Every row gives one point. The points of each table are mixes of a few directions, plus a little noise. How many directions does each table use, and how many do they share? Where both have some left over, give the other angles between the two spaces (their principal angles), to ten degrees, smallest first.

First (4 x 2):
0: -15 -26
1:  35  60
2:  -3  -5
3: -16 -29
Second:
0:  11  18
1:  25  43
2: -23 -39
3:  -1  -2
4:  19  33
5: -30 -54
Directions: first 1, second 1, shared 1

First:
0:   5  -2   7
1:  24 -11  38
2: -40  18 -60
3: -18   8 -27
4:  24 -11  37
5:   4  -2   5
Second (7 x 3):
0:  -6  -4  11
1:  50  -1  13
2: -27  -8  18
3:  41  -1  10
4:  36   5  -8
5: -45   6 -25
6: -50   4 -19
Directions: first 1, second 2, shared 1

First:
0:  13   4 -25   1
1: -23   6   8 -14
2: -39   2  36 -16
3:  20   7 -40   0
4:  27   2 -31   8
5: -10  -4  20   0
6:  27 -11   2  21
7: -14  -6  29   1
Second:
0:   3   9 -26  -7
1:  -3  -8  23   6
2:  -2  -6  16   5
3:   3   8 -23  -6
4:   7  21 -60 -17
5:  -3  -8  23   6
6:  -5 -16  47  13
Directions: first 2, second 1, shared 1

First (6 x 6):
0:   6  22  -8   9   4 -10
1:  20 -41   8   0 -28   9
2:   4  -8  59 -12   4  19
3: -10   0 -16  12  -7 -14
4:  10  32 -29  -1  16  -4
5: -31  -6 -14 -10  11  -1
Second (9 x 6):
0:   9   3 -22 -21  16  17
1:  -6 -17   5 -12   1  11
2: -19 -42 -60 -31   5  18
3:  -2 -10  25  -9   2  12
4:  15  38  16  29  -4 -23
5:  17  25  24   3   8   2
6:  -3  -3 -25   0  -1  -4
7:  -5   0  12  17 -11 -14
8:  -5   4  26  25 -16 -19
Directions: first 4, second 3, shared 3

First (7 x 8):
0:  18 -10 -11 -10  14  10   8  12
1: -30  16  -8  35 -26 -12 -16 -26
2: -12  -6  24   5  14 -13  16 -24
3:  -5  16 -11  15 -14  -3  -8  -4
4: -11 -36  13 -42 -13  20 -33  27
5:  16  -3  -5  -2  18   2  17   1
6:  23  22  -2  -2   7  -3  16  12
Second, 10 rows:
0:   9   8  -2 -23  -1  10 -23   7
1: -16  11  10 -22  -6   7 -11  10
2:  15 -11 -25  -2   4 -13   9  -2
3:  -6   7 -10 -45  -6   0 -14  16
4:  12  -2  24  60   8  12   4 -21
5:  10   4  14  23   4  11  -9  -8
6: -13   3  23  27   0   6   7  -8
7:   3 -12 -45 -48  -4 -25  11  14
8:   2  -4  17  45   5   4  11 -15
9: -17  -3  -7 -13  -4 -11  14   5
Directions: first 4, second 3, shared 0; angles 30, 40, 80

First (10 x 9):
0:  -7 -24   6   8  14 -16   7  33 -11
1:  -7  -8   9   3   1   4  -1 -10   2
2:  16 -18  17   4  20  -4  -5  -3   6
3:  -1  60 -37 -20 -39  17  -3 -25   5
4:  23 -19  24   5  24   0  -9 -14  12
5:  16  48 -52 -21 -19 -16   7  48 -15
6:  -7 -30   4   9  17 -21  10  47 -15
7: -34  34 -18  -8 -43  24   1 -36   2
8:  25 -18  27   5  25   4 -12 -26  16
9: -24 -23  20  11   0   6   2 -13   0
Second, 9 rows:
0:  20   7   8  -4   8  -4  -3  -7  10
1:  27  -3   9   1  22  -8 -14   3   7
2:  21  14  14  -7   9 -19   2  13  10
3:  49  31  19 -18   3 -12  12 -19  27
4: -48 -17 -30   0 -44  27  40  -7 -22
5: -35   7   6  17  12  -7 -50  13  -8
6: -20  -9  -3  18  14  13 -48 -10  -7
7: -48 -21 -29   0 -38  18  43  11 -25
8:  37  -7   6  -7  13  -7  16   4   7
Directions: first 3, second 4, shared 2; angles 60
